Rows are points. To make a cloud, some directions were put in groups of two or more. Within a group, all points are equally far from the middle, so they leave a hole (a ring in 2 directions, a hollow ball in 3). The other directions are filled evenly. Then the cloud was stretched, turned, moved and blurred a little. Count the holes, and give their numbers of directions, smallest first.
In the rows, 128 means zero.

Cloud, 19 rows:
[[ 89 134  90]
 [141 119 131]
 [146 145 114]
 [ 90  98 145]
 [ 88 101  89]
 [139 127  95]
 [120  96 108]
 [136 118 100]
 [ 87 117  87]
 [ 89 105 126]
 [ 90  97 104]
 [146 151 154]
 [147 146 128]
 [105 149 160]
 [138 173 120]
 [134 169 154]
 [143 170 107]
 [143 132 105]
 [ 95  95  76]]
Holes: 1 (2)

Cloud (55 x 6):
[[145 104 138 148  77 127]
 [141 160 141 172 126 187]
 [ 94 151 132  99 133 118]
 [145 162 179 154 103 149]
 [ 98 156 135  95 131 132]
 [120 172 135  93 100 140]
 [128 147 127 139 127  83]
 [139 167 141 154 109 120]
 [125 119 105 104 152 147]
 [139 186 119 132 142 136]
 [ 83 161  84 121 149 132]
 [135 160 146 118 114 179]
 [125  99 123 156 158 152]
 [163 171 136 144 108 161]
 [ 92 117  98 149 105 135]
 [106 145 156 129 133 151]
 [117 178 131 154 111 140]
 [ 93 111 139 134 151 127]
 [ 88 109  60 119 105 146]
 [ 97 111  83 137 129 155]
 [101 104  94  81 114 115]
 [152 114 131 195 126 111]
 [155 169 125 108 130 114]
 [101 139 109 152 153 136]
 [172 134 163 184 114 114]
 [139 164 127 146  78 132]
 [132 107 101 184 104 148]
 [173 131 138 133 145 126]
 [106 136  81 137 172 112]
 [124 174 159 134 126 154]
 [160 111 103 114 131 110]
 [ 96 105 129 159  90 154]
 [ 96 129 145 137 151 115]
 [106 142 155 159 142 134]
 [ 99  96  88  93 116 128]
 [162 145 115 137 136 141]
 [123 133 146 197 136 151]
 [107 146 160 142 114 178]
 [137 112 112 167  88 122]
 [119 107 113 163 124  94]
 [164 119 158 196  82 135]
 [ 82 118  95  89 108 145]
 [ 86 140 125 109 145 112]
 [149 159 102 100 115 152]
 [121 110  78 131 146 142]
 [161 142 144 170 109 112]
 [129 148 167 127 106 138]
 [ 85 111  55 109 135 128]
 [107  87 122 169 106 134]
 [ 99  92  73 112 124 101]
 [ 99  95 124 142 100 173]
 [115  89  80 141 131 127]
 [112 114 161 134 100 171]
 [154 137  95 104 129 132]
 [145 107 153 161  71 135]]
Holes: 1 (4)

Cloud:
[[125 168 110 115  85 114 133  96]
 [116 102 118 116 103  98  46 102]
 [161 165 155 146 100 137 160 136]
 [155 129 112 129 177 106 136 110]
 [139 188 139 140 157 102 135 139]
 [130 111 126 133 131 102  95  63]
 [158  96 134 120 131 102  67 125]
 [134 130 145 150 159 166 115 138]
 [ 97 137 108 149 144  91 116 141]
 [172 146 167 112 115 136 116 107]
 [172 131 158 121 120 134 156 119]
 [130 124 129 161 178 113 113 129]
 [170 183 133 137 162 131 137 127]
 [175 178 135 138  69 141 119 127]
 [173 133 129 126 129 183 155 139]
 [165 156 132 182 146 109 138 139]
 [185 158 137 143 170 129 151 119]
 [115  93 138 135 169 113 125 156]
 [137 171 153 126 143 133 103  89]
 [129 147 127 123 156  75 167 110]
 [144 118 113 120 124  90  70 134]
 [165 169 110 106  96 144 140 129]
 [198 144 138 137 130 103 118 111]
 [149 163 183 148 123  69 123 128]
 [120 131 135 123  88 145 133 101]
 [139 162 150 111 143 100  89 132]
 [118 142 148  99 150 148 108  93]
 [136 122 103 101 131 143 112 170]
 [111 126 148  98 141  74  93  87]
 [160 107 146 120 179 135 151 115]
 [125 161 121 109 148 167  95 125]
 [126 111 151 159 110 130  75 126]
 [105 101 131 101 139 134 154 130]
 [169 136 157 178 152 107 125 137]
 [101 103  98 122 174 127 121 149]
 [134  87 133 102 129 163 110 112]
 [ 95 111 118  96 194 116 142 121]
 [125 162 136  99 128 159 103  99]
 [113  95 119 134 166 142  80 123]
 [101  94 116 119 116 114 112  79]
 [153 101 108 111 137 188 127 127]
 [178 136 116 126 115 162 163 138]
 [134 139 143 109 174 129  95 101]
 [130 115 160 109 128  88 106  77]
 [104  99 163 143 135  97  79 119]
 [128 128 150 173 123 119 118 146]
 [130 123 117 105 126 188  81 119]
 [108 130 137 112 136 151 163 137]
 [113 145 151 122 110 148 143 117]
 [122 120  95 122 114  93 106 147]
 [106 136 103 159 111 155 127 107]
 [158 161 121 135 168 127 174 109]
 [134 159 172 122 129  77  89 112]
 [138 162 132 125 124 157  70 126]
 [118 133 125 151 165  87 120  86]
 [146  97 110 111 130 142 112 164]
 [ 96  90 136  99 159 113 118  89]
 [170 136 127 181 100 114 116 142]
 [182 178 114 131 116 182 122 128]
 [186 166 130 158 112 114  92  93]
 [ 83 131 134 122 167  73 103 115]
 [181 176 147 148 128 115  91 113]
 [140 136 143 148 108 160  65 120]
 [ 92 114 117  91 160 110 127  86]
 [112 107 150 119 147  87 117 159]
 [116  92 129 103 148 106 141 150]
 [107 133 101 119  77  98 114 111]
 [152 139 158 132 189 128 167 145]
 [ 82 101 142 140 132  77  88 109]
 [182 172 134 125 127 110 163 128]
 [128 112 103 150 148 119  74 106]
 [123 168 126 140  82 127  65 122]
 [117 152  91 128 101  91 119  95]
 [117 114 153 131 112  64  73 127]
 [159 106 132 118 170 120  88 111]
 [171 140 112 156 135  88 123 129]
 [117 161 134 108 164 105 107 141]
 [165 143 117 103 126 113 105  93]
 [152 176  92 154  98 162  94 110]]
Holes: 2 (4, 4)
